Rows are points. Two turns around zero, p and q, are shown by what they do to some points. Write where each new point lands after one turn and then the other. Backwards means that the second turn is done in reverse. Each puzzle has new turns, and all numbers are rounded.

Turn p:
[44 40] => [59  1]
[-13 -48] => [-42 -27]
[14 15] => [20  2]
[-45  -7] => [-38  25]
Turn q:
[ 12 -27] => [ -7 -29]
[  5 -20] => [ -8 -19]
[24 85] => [72 52]
[-22 -17] => [-28   0]
[-19 -21] => [-28  -5]
Where do these land?
p, then q backwards: [28 15] => [29 13]
q, then p: [ 17 -45] => [-41 -25]
q, then p backwards: [-46  30] => [-48  27]

Turn p:
[ 35   0 -33] => [ 44  -4 -19]
[ -3 -14 -34] => [ 24 -27   8]
[-30  -7  85] => [-69  48  33]
[ -2  22 -18] => [  1 -18 -22]
Turn q:
[44 30 14] => [-44  31  10]
[-19 -10   7] => [  9 -21   1]
[ 18  46 -39] => [-16  44 -43]
[ 28 -31  10] => [ 8 12 40]
[-71 -34   7] => [ 43 -66 -10]
Where do these land?
p, then q: [ 31 -59 -21] => [-48  26  44]
q, then p backwards: [-73  45 -17] => [  3  74 -47]
p, then q: [ -9 -18   5] => [-12 -13  10]
q, then p: [23 24  1] => [-24 -21 -10]
q, then p: [28  8 31] => [-41  -1  13]

Turn p:
[ 36 -38  17 -36] => [  9  35  42 -35]
[ 36  12  53 -16] => [-16 -23  55 -27]
[ -2  47 -33  23] => [ 15 -31 -14  49]
[-22  23 -59  41] => [ 30 -15 -53  48]
[-57 -33  -8 -27] => [-36  50 -36  -4]
[  9 -11  31  15] => [ -3 -17   5 -33]
Turn q:
[-32 -12 -34 -53] => [ 44 -43 -17  32]
[  1   9 -11  38] => [-10  18 -20 -29]
[ 23 -19 -15  30] => [ 14  23   6 -35]
[ -1 -49  -5 -31] => [48  1 23 23]
[-71  27  39 -28] => [-31 -10 -36  76]
[ 34 -11  14  50] => [-14  44  17 -39]
[47 55 11 -6] => [-52 -34  26 -30]
Where do these land?
p, then q: [54 11 52 -6] => [-4 20 48 55]
q, then p: [-36  33   6 -14] => [ 18  10 -47   1]
q, then p: [-13   9 -44  45] => [15 39 17 47]
p, then q: [  9 -47 -25 -37] => [-52 -38   2 -12]
p, then q: [-28  18  21  61] => [72  4 -6 -1]
p, then q backwards: [ 13 -24 -10 -49] => [ 17 -35  33  26]
